Every row gives one point. Each copy is the shape, with its points in the same order, turned, moved and blurred by noise. Some copies are also mirrored. Which?

Shape (8 x 2):
[[ 42 -24]
 [ 12   7]
 [-65  -1]
 [  2 -33]
 [ 16  54]
 [ -2 -19]
 [-54  40]
 [-31 -19]]
Copy 1 (8 x 2):
[[-49 -13]
 [-22  11]
 [ 56  -3]
 [ -4 -29]
 [ -6  60]
 [ -6  -8]
 [ 52  42]
 [ 23 -20]]
Copy 1 is: mirrored
Copy 2 (8 x 2):
[[ 38  26]
 [  6  -5]
 [-75  15]
 [  0  32]
 [ -4 -47]
 [ -9  22]
 [-61 -29]
 [-33  29]]
Copy 2 is: mirrored
Copy 3 (8 x 2):
[[ 27  31]
 [ -5   4]
 [ -5 -72]
 [ 35  -7]
 [-54  20]
 [ 14 -10]
 [-44 -59]
 [ 14 -40]]
Copy 3 is: only turned

Shape:
[[-35  62  12]
 [ -6  47 -28]
 [ 20 -11   0]
 [ 25  14 -81]
 [ 30  66  27]
 [ 30 -25  -6]
 [ 13  -3  17]
 [ 27  67  15]]
Copy 1:
[[ 19 -75  22]
 [ 12 -15  43]
 [  4  12 -18]
 [ 30  49  54]
 [-43 -42  23]
 [ -6  32 -18]
 [ -2  -8 -20]
 [-35 -40  34]]
Copy 1 is: mirrored
Copy 2 (8 x 3):
[[-67 -14  -1]
 [-33  25   8]
 [ 24  -3  -2]
 [ 10  84   6]
 [-25 -18  56]
 [ 41   5   2]
 [ 12 -22  -3]
 [-38  -5  53]]
Copy 2 is: only turned

Shape, 8 rows:
[[-15 -20  29]
 [-48   9  38]
 [-24 -24  30]
 [ 32 -36 -47]
 [-47  28  41]
 [ -8  55  14]
 [-57   0 -26]
 [ 31  27   6]]
Copy 1:
[[ 25  13   6]
 [ 19  28  51]
 [ 28   6  11]
 [-18 -58 -36]
 [  3  36  59]
 [-42  29  40]
 [  3 -35  61]
 [-45  20  -5]]
Copy 1 is: only turned
Copy 2 (8 x 3):
[[-48  22 -29]
 [-71  15   6]
 [-58  27 -26]
 [ 33  49 -54]
 [-69   2  21]
 [-23 -27  23]
 [-25  61  26]
 [  3 -23 -21]]
Copy 2 is: only turned
Copy 3 (8 x 3):
[[ -2  14  25]
 [-19 -23  40]
 [  2  13  31]
 [ 44  40 -48]
 [-39 -35  32]
 [-50 -23 -21]
 [ 28 -48  -1]
 [-35  23 -36]]
Copy 3 is: only turned
Copy 4, 8 rows:
[[ 17 -38  14]
 [-28 -44  24]
 [ 12 -38  28]
 [ 46  43 -16]
 [-41 -49  17]
 [-33 -15 -41]
 [-36  14  25]
 [  3 -15 -50]]
Copy 4 is: mirrored

Shape, 9 rows:
[[ -9  13 -23  23]
 [ -2  29 -28  20]
 [-68 -54  -2   2]
 [  7 -40  47 -22]
 [-38  19  -6 -29]
 [ 18  22   7 -41]
 [  7  36  39  20]
 [-26 -67  45 -45]
 [ 31  31  41  44]]
Copy 1 (9 x 4):
[[ 21  20  12 -18]
 [ 28   6  10 -28]
 [-32  84  43  12]
 [-54   8   8  47]
 [-30  15  37 -38]
 [-38 -27  -2 -21]
 [ 10 -35  38  15]
 [-87  42  22  42]
 [ 30 -40  20  34]]
Copy 1 is: only turned
Copy 2 (9 x 4):
[[-24  -4  41  28]
 [-16 -14  55  26]
 [-79  33 -20   8]
 [  8   5 -44 -10]
 [-46 -30  20 -15]
 [  5 -53   5   0]
 [ 27   5  37 -22]
 [-30   8 -74 -19]
 [ 46  20  44  -4]]
Copy 2 is: mirrored
